Each wall is flat, endless, passes through zero and stands at right angles to its row. A trip goes straight from one point to another. Which walls does it cross, in order?

Walls:
(1): [-14, -19]
(2): [-26, 62]
(3): [27, 27]
(4): [-18, -26]
(5): [55, -25]
Trips:
[-27, 31] to [75, 16] => 5, 2
[-10, 16] to [-22, 20] => 3
[11, 11] to [-16, 22] => 5
[30, 21] to [25, -30] => 2, 4, 1, 3
[21, -30] to [13, 15] => 3, 1, 4, 2

Walls:
(1): [-12, -55, 2, 18]
(2): [-74, -3, -7, -42]
(3): [-27, 27, -16, 31]
(4): [23, 33, -93, 7]
(5): [14, -5, 20, 44]
(6): [-33, -9, 6, -19]
(7): [-43, -18, 45, -15]
(8): [9, 1, -3, 9]
(9): [40, -22, 12, 16]
(10): [-12, -13, 40, 15]
Trips:
[10, 20, 38, 21] to [-9, -3, -29, 47] => 7, 1, 4, 10
[-10, -41, 17, -7] to [55, 52, 28, -2] => 2, 6, 8, 1, 7, 10, 4
[56, -23, -1, 17] to [48, -1, -64, -30] => 1, 5
[18, -12, -16, -9] to [16, -45, -4, 1] => 5, 4, 10

Walls:
(1): [-42, 0, -61, 4, 42, -7, -18, 29, 5]
(2): [45, 18, -6, -2, -22, 41, 8, 58, -14]
(3): [21, 29, 25, 3, -12, 28, -24, -12, 0]
(4): [23, -71, 0, 0, -1, 2, -15, -43, -39]
(5): [6, -57, -41, 37, 16, 39, -21, -14, 43]
(6): [-23, -13, 50, 38, 88, -7, -5, 38, 16]
(7): [-10, -6, 6, 29, 11, 7, 2, 47, 26]
(8): [18, 9, -3, -33, -6, 9, -3, 33, 18]
Trips:
[27, 5, -47, 44, 11, -14, 46, -39, -20] to [-39, 7, 13, -4, 25, -45, 2, -50, -9] => 5, 6
[-3, -8, -35, 31, -10, -48, 16, -33, 33] to [0, 13, -20, -3, -15, 14, -18, -25, 27] => 4, 3, 8

Walls:
(1): [-31, 27, 28, 16, -34, 41, -29, 16, 42, -18, -13, -31]
(2): [55, 25, -43, -25, -20, 29, -28, 14, -52, 3, -24, 16]
(3): [1, 28, 13, -16, -12, 48, -12, -41, 68, -18, -10, -14]
(4): [-28, 13, 24, 17, -12, 11, 15, -28, 37, -36, 21, 22]
(5): [-62, 11, -2, 52, 46, 25, 17, -8, 16, -22, 30, 14]
(6): [-19, -9, 35, -44, -8, 14, -28, 17, -5, 44, 26, -4]
(7): [15, 35, -10, -12, -15, 2, -40, 6, -1, -11, -31, -20]
(8): [37, -94, 11, 26, -47, -19, -13, 39, -11, 34, -10, -9]
(9): [-37, 29, -15, -46, -42, -1, 21, -25, 26, 22, 29, 3]
(10): [-7, -3, -21, 0, -7, 70, 16, -6, -21, 11, -3, -3]
Trips:
[31, -5, 59, -34, -2, -49, 5, -6, 9, 50, 29, -4] to [-5, 40, 4, 5, -4, 25, -16, 19, 85, -5, -28, 20] => 3, 4, 1, 7, 8, 5, 6
[-45, 12, -43, -9, 26, -42, 34, -33, 11, -18, -33, 11] to [-22, 0, -14, -39, 25, 20, 28, 0, -23, -22, 11, 5] => 10, 2, 6

Walls:
(1): [7, -21, 0, -33, 4, 6, 2, -30, -14, 46, 3, 26, 6, -17, 34, 21, 3, 26, 50, 32]
(2): [26, -39, 35, 36, -17, 14, -2, -55, -43, 7, -2, 3, -4, -46, -47, 33, -11, -10, 12, 2]
(3): [-8, 25, 3, 15, -27, -9, -39, -34, -15, -72, 16, 31, 26, 16, -7, 5, 42, 27, 19, -26]
(4): [-7, 13, -5, -10, 1, -17, -25, -26, -12, 25, -9, 36, -11, 7, -50, 44, -12, -10, 22, 77]
(5): [-25, -45, -30, 20, 4, -36, -16, 23, 8, 39, 12, -23, 13, -1, -40, -4, -3, 2, 19, 51]
(6): [-9, 16, 10, 7, 86, 39, 39, 21, 20, -29, 7, 14, 27, 18, -7, -9, -16, -24, 41, 27]
(7): [1, 11, -4, 21, 17, 2, -9, -14, -49, 17, -52, 8, 47, 4, -25, -29, -3, -25, -36, 8]
(8): [2, 19, -14, 26, 21, -29, -14, -8, 2, 20, -5, -10, -29, 16, -26, 4, 18, -24, -14, -11]
Trips:
[27, 5, 14, -40, -19, 0, -15, -54, -35, -48, 6, -27, -6, 11, 19, 5, -4, -14, -1, 8] to [50, -21, -48, -34, 5, 15, 12, 2, 0, 1, 18, -4, -23, 19, 17, -29, 28, -11, -62, 11] => 4, 1, 2, 7, 3, 8
[-49, 11, 11, -6, -43, -11, 2, -59, -6, 28, -35, -51, -37, 7, -5, 37, 13, -6, 4, 28] to [10, 9, -7, -16, 13, 4, -21, 2, 12, -12, -3, -37, 22, -27, 15, 5, 32, -5, 8, 24] => 3, 2, 8, 6, 4
[-22, -23, -6, -5, 37, -23, 5, -38, -44, -4, -69, -10, 15, -30, -4, 72, -12, 57, 5, 19] to [-3, -20, -19, 53, -48, 32, 4, 17, -16, 26, -25, 28, -15, 29, 7, 19, 8, 10, 19, 3] => none
